Every row gives one point. Any point is a mix of the corners, with weights that add up to 1. It lies inside the corners' shape when no weight is negative. Is each point inside? If not, which corners have a negative weight?
In the rows, zero is written as 128.

Corners:
(1): [131 162]
(2): [119  53]
(3): [ 94 162]
Points:
[119  61] => inside
[113  69] => outside (1)
[133 112] => outside (3)
[101 158] => inside
[122  97] => inside

Corners:
(1): [ 75  41  78 163]
(2): [169 124 181  52]
(3): [141 107 170 143]
(4): [145 122 127 142]
(5): [ 35 198 156 162]
Points:
[175 123 172 111] => outside (1, 5)
[119 149 182 119] => outside (1, 4)
[124 112 135 116] => outside (3)
[151 158 164  91] => outside (1, 3)
[160  90 151 121] => outside (5)
[138 126 142 124] => inside
[ 92 135 133 129] => outside (3)

Corners:
(1): [141 111 119 120 128 122]
(2): [128  92 149  88 151  86]
(3): [130 107 163 151 117 120]
(4): [ 76 120 119 125 149 134]
(5): [142 134 164 113 136 160]
(6): [168 249 136 148  82 179]
(7): [120 100 126 165 166 100]
Points:
[130 120 129 132 135 117] => outside (5)
[135 137 137 140 128 127] => inside
[130 129 135 122 141 123] => outside (3)
[106 132 132 133 138 144] => outside (2)

Corners:
(1): [135 135 102 139 121  83 184 120 205]
(2): [122 103 149  76 176 151 175  96 123]
(3): [145 125 118  84  71 109 120 101 112]
(4): [146 150  66 121 133   7 182 235 122]
(5): [ 84 215  73 160 112  72 124 154 147]
(6): [183 112 132 125 128 153 178 131  83]
(7): [129  88 157 134 119 131 140  52  79]
(8): [ 59 183 138 170  55  98  80 226 123]
(9): [189  98 197 128 182 149 106 116  71]
(10): [176  66 125 174 159 147  75 145  57]
Points:
[159 138 123 124 150 111 173 132 110] => outside (3, 8, 10)
[156 121 122 115 131 115 135 123  90] => outside (1, 8)
[132 108 127 136 140  82 149 149 117] => outside (3, 5, 6)
[150 129 125 135 133 110 137 151 114] => outside (7)
[149 115 127 129 137 117 143 111 105] => outside (8)
[148 110 143 156 130 107 131 155  89] => outside (2, 3, 5)
[132 151 120 138 102 105 147 160 112] => outside (2, 10)

Corners:
(1): [131 172 141 170 194 109 221 109 181 198 208]
(2): [118 145 137 133 190 162 150 105 173 164 205]
(3): [105 174 112  71  83 113 125  70 119  57  60]
(4): [113 193 111 195 148 144 101 122 159 190 169]
(5): [104  43 101 114  89 129 142 111  97 111  63]
(6): [133  94 107 141 105 190  74 164  78  93 106]
(7): [111 202 115 123 192 124 183 102 167 202 163]
(8): [119 170  82 142 164 113 132 125 160 185 183]
(9): [101 107 147 150  70 150  81 149  38 142  93]
(10): [140 128 150  94  76 158  98 104  71 116  65]
(11): [135 189 153  59 171 135  66  63 114  74  85]
(12): [114 142 136  93  99 123 119 114 138 113  62]
Points:
[117 109 130 137 114 142 136 132 103 150 119] => outside (3, 4, 11)
[117 127 109 145 118 139 126 124 120 141 138] => outside (7, 11, 12)
[119 141 126 129 135 142 117 118 121 145 124] => outside (3)
[119 134 118 141 126 145 121 125 130 143 140] => outside (7, 11)

Corners:
(1): [190 187  97 127  40 214  46 153 106 104 181 112 147 140]
(2): [131 129 184 197  67 122 123 103 159  83 171 133  69  82]
(3): [ 96 148  67 148 124 150 178 173  49  86 174 152 209 194]
(4): [ 58 166 123  94  99  97 179 128  91  65 188 127 145 208]
(5): [145  78 190 158 150 148 174  87 171  84 118  91 126 171]
(6): [ 65  96 151 142 133  72 165 141 141  71 104  78 170 159]
(7): [105  31 171 107 143 100 144 104 179  79 118 165 185 111]
(8): [ 99 134 118  50 173  50 120  97  96 155  98 104  81  53]
(9): [105  77 106 143 172  57 139  76  86 147 134 122 138 195]
(10): [141 141 100  73  74  77 144 158 134 171 191 121 123 128]
(11): [142  70  98  95 111  58 150 102 135 177  75 136 146 162]
(12): [ 62 118 203 140 114 185 149 197  58  97 130 131 165 150]
(13): [167 142 186 119  73 126 106 182  90  59 156 150 163 210]
(14): [141 102 122 108 128 162  73 146 178 106  93 105  90 101]
(15): [141 115  99 120 165 136 118  72 196 192 136 151 122  80]
Points:
[114 113 138 135 121 133 132 137 105  89 133 120 147 166] => outside (10, 15)
[124 120 146 132 103 121 133 135 119  97 147 122 135 152] => outside (15)
[117 115 132 133 113 133 143 132 141 112 160 119 141 144] => outside (8, 11, 13)
[115 122 125 108 126 119 132 132 115 120 134 121 144 144] => outside (2)
[134 149 119 115  87 142 112 138 113 105 163 121 141 151] => inside
[105 124 137 125 112 106 150 127 106 104 153 128 148 165] => outside (14)

Corners:
(1): [122 122  95 118 142 118 110 106 120 120 131  59 158  92  91 144  98 136]
(2): [ 87 133  78 125 155 122 106 119 106 111 150 136 141  97  99 159 100  86]
(3): [112 126 140 134 133 114 131 130 154 138 148 138 150 111  88 116 156 160]
(4): [134 134 125 179 148 134 128 124 155 151 161 134 150 138 162 142 145 128]
(5): [122 132 128 135 148 125 116 174 103 121 115 131 134  74  81 127 142 139]
(6): [152 109 117 134  91 121 136 117 154 124 159 143 170  95 105 143 129 132]
(7): [130 146 134 166 141 141 121 105 157 138 166 136  82 113 151 106 232 103]
(8): [119 123 107 125 112 114 116  60 133 139 138 137 164 103 150 133 115 112]
(9): [139 125 112 132 161 102 100 151  98 111 115 149 128 130  86 132  81 125]
(10): [ 95 128 151 143 138 189 203 149 166 170 176 133 144 165 218  49 123 147]
(11): [111 125 126 109 165 109 115 141 119 101 116 126 136  95 109 168  99 145]
(12): [128 148 141 117 129 158 158 108 145 140 119 124 122 100  92 118 131 132]
(13): [129 172 133 125 130 108 119 158  97  89 135 120 131 101  90 146 107 127]
(14): [140 125 110 115 140 128  95  81 116  93  95 138 169 147 115 165 120 107]
(15): [115 118 101 168  58 123 108 143 104 143 134 157 138 154 104 145 113 132]
(16): [107 128 101 124 126 117  96 140 121 136 131 131 146 193 151 145  84  47]
(17): [ 93 120 129 180 138 107 117 168 114  97 128 151 132 104  83 144 132 108]
(18): [ 98 155 112 126 151 133 249 158 128 149 142 134 101 117 135 114 149 135]
(19): [123 118 156 148 139 135 175 160 111 138 155 134 134 102  79 137 153 157]
Points:
[110 133 122 147 143 126 142 137 124 126 143 124 131 107 116 132 144 132] => outside (6, 9, 12, 16)
[118 136 121 139 139 128 135 136 128 131 139 132 125 115 121 127 146 118] => inside
[115 131 115 128 130 117 132 135 115 119 126 142 139 116  98 144 111 115] => outside (1, 4, 7, 10)
[132 125 120 144 141 107  95 122 124 115 140 130 150 103  90 146 141 118] => outside (10, 11, 12, 15, 18)
[122 129 114 117 136 133 138 111 135 132 128 125 134  99 114 121 134 141] => outside (4, 13, 16, 17, 19)
[119 125 116 133 134 121 130 132 120 124 136 130 152 120 115 140 110 124] => outside (7, 12)
[120 131 116 142 113 124 123 135 121 128 137 137 138 129 113 138 121 120] => inside

Corners:
(1): [185  91 150 127 147 211 149 155 162 140 106 128 105 131 141  56 149  92
 132 146]
(2): [ 69 153 115 179 119 147 131  75 115 111 126  89 140 151 120 127  37 168
 156  64]
(3): [150  57 142 109 138 154  69 134 148 100 165 160  96 145 158  88 127 103
  90 165]
(4): [151 144 140 116 205 111 153  85  47 101 106  92 111 115 109 133 104 195
 146  52]
(5): [ 82 107 133  96 112 163 104 180 116 136 109 148 110 134 152  83 123 132
  80 150]
(6): [140  81 177  91 148 145 152 134 155 153 167 179 121 140 130  71 170  83
  88 108]
(7): [134  84 149 110 138 163 107 139 157 132 123 131 148 114 180 119 110  67
  89 185]
(8): [ 89 181  98 153 150  47 148 150 125 111 167 102 126 108 113 125  71 173
 172 106]
(9): [ 81 152  97 106 117  73 112 104 153 112 123  73 142 155 140 134 124  86
 151 131]
(10): [152 135 166  80 107 152  80 132 168  93  96 203 106 101 167 115 154 108
  95 164]
(11): [ 60 127  63 134 150 154  68 116 116 132 134 158 119 142 117 167  96 109
 109  98]
(12): [163 169  81 172 128  65 182  77  88  69 105 130 129 113 124 141 132 153
 121  60]
(13): [122 137 156 109 128 189  92 163 138  68 144 127 128 149 132  84 133  89
  87 146]
(14): [172  62 148 125 110 143  55 160 185 106 100 115 140  64 121  90 180  96
  83 141]
(15): [110 165 126 154 160  56 100 110  60  87 116 140 129 120 122 120  58 113
 184  95]
(16): [ 54 153  41 142 170 105  93  63 128 105 150 112 187 129 139  82 102 122
 140 114]
(17): [159  90 128 130  94 201 134 148 155 113 134 127 103  90 151 115 198  89
 135 176]
(18): [168 111  75 146 146  87 145 109  67  96 138 115 146 105 153 135 101 203
 186   7]
(19): [144 150 120 105 102 164  68 122 136 124 148 144  94 100 134  83  69  75
 125 130]
(20): [ 77 139  55 132 119  89 181  62  98  63 127 117 153 125 108 161  40 123
 149  48]
(21): [177 103 150 130  75 185 119 148 152 162 133 156 133 151 103  91 129  88
 113 180]
Points:
[114 147 107 134 135 120  96 119 114 108 124 125 125 129 126 113  97 136
 137 106] => outside (6, 7, 17, 20)
[116 133 106 137 128 126 118 113 121 103 126 120 130 122 131 122  99 127
 136 106] => outside (6)
[125 121 115 132 131 138 112 125 133 119 136 114 127 127 132 109 120 120
 125 117] => outside (10, 15, 20)
[100 124 126 114 140 132  99 122 133 107 132 131 123 127 136 107 105  99
 124 132] => outside (12, 18, 21)

Corners:
(1): [ 82 172 178 122  84  42 133 102 147 104 109 188 197 184 114 123  86 131
 141 211]
(2): [117 190 183 134 134  82 194 189 122  21  84 224 146 108 110 134  66 155
 125 164]
(3): [ 58  88 136 168 119  93 119 217 124 108 154  96  60  99 195 152  91 195
 102 112]
(4): [ 59 134 151 143  92  95 146 139  79 146 102 201 152 187  90 102 117 109
  89 156]
(5): [112 151 146 121  92 154  93  77 134 231  81 106 187  97 149 131 164  75
 144  83]
(6): [126  89 187 133 109  56 163 125  94  99  37 167 207 171  92  82 124 116
  79 179]
(7): [140 114 126 137 169 191 133  60  77 180 123  94 196 103 136  72 164 130
 150 138]
(8): [106  95 160 133  54 228 107  86 118 142  90 167 181 106 144 124 201  96
 129 113]
(9): [116 133 129 213 143  20 196 223 102  50 126 143 112 156 174 113  77 117
  87 132]
(10): [ 97  98 120 188 192 212 140 137 107 146 124  91  78 112 144 193  84 134
 112  81]
(11): [ 79 170 129 104 149 150  91  41 192 192  83 137 103 107 109 103 159 103
 150 110]
(12): [134 134 156 141 163 186 102  91 105 192  93 146 128 130 124  93 120 102
 191 129]
(13): [ 78 131  65 181 163 114 134 239 162  75 115 143 128 135 135 170  56 135
  65 160]
(14): [141 173 113 116 118 109 134  55 145 142  47 199 203 177 108 103 134 166
  80 148]
(15): [129 136 113  92  91 143 159  80 123 142  89 172 121 136  73  94 128 146
 140 174]
(16): [125  79  89 155 172 158  91 146 119 234 141 151 104 108 126 155 146 113
 137  58]
(17): [148 108 136 116 109 199  88  73  76 168 119 111 153 101  46  96 129 175
 143  52]
(18): [110 158 181 149 136  94 198 227 147  77 143  84  70 123 177 123 110 152
  92 132]
(19): [113 112  77 134 189 164 106 195 120 175 100  65 113 148 159 189 150 120
 129  88]
(20): [110 155 120 171 130 204 104  71 135 217  85 116 104 134 127 160 202 137
 127 134]
(21): [134 153  98 125 194 147 104 172  88  85 110  89 104  91 187 176 130 109
  41 126]
Points:
[113 123 145 137 123 136 136 135 117 131 113 115 119 110 141 132 138 139
 118 120] => outside (4, 12, 13, 14)
[109 147 137 158 142 126 138 154 125 110 112 124 125 123 152 136 111 137
 118 130] => outside (4, 6, 15, 16)
[114 129 133 137 125 133 123 111 115 146  96 148 147 133 114 118 126 130
 123 128] => outside (18)
[109 124 125 142 138 142 123 122 117 155 104 124 139 130 134 124 132 125
 116 125] => outside (2)
[107 116 132 143 133 132 122 137 118 146 109 130 127 123 130 128 124 140
 117 115] => inside
[119 115 118 142 130 150 112 110 105 167  97 132 149 138 120 130 140 127
 115 123] => outside (2, 11, 18)
[114 135 122 143 152 129 134 140 119 128 104 136 123 135 130 133 114 142
 108 131] => outside (5, 8)
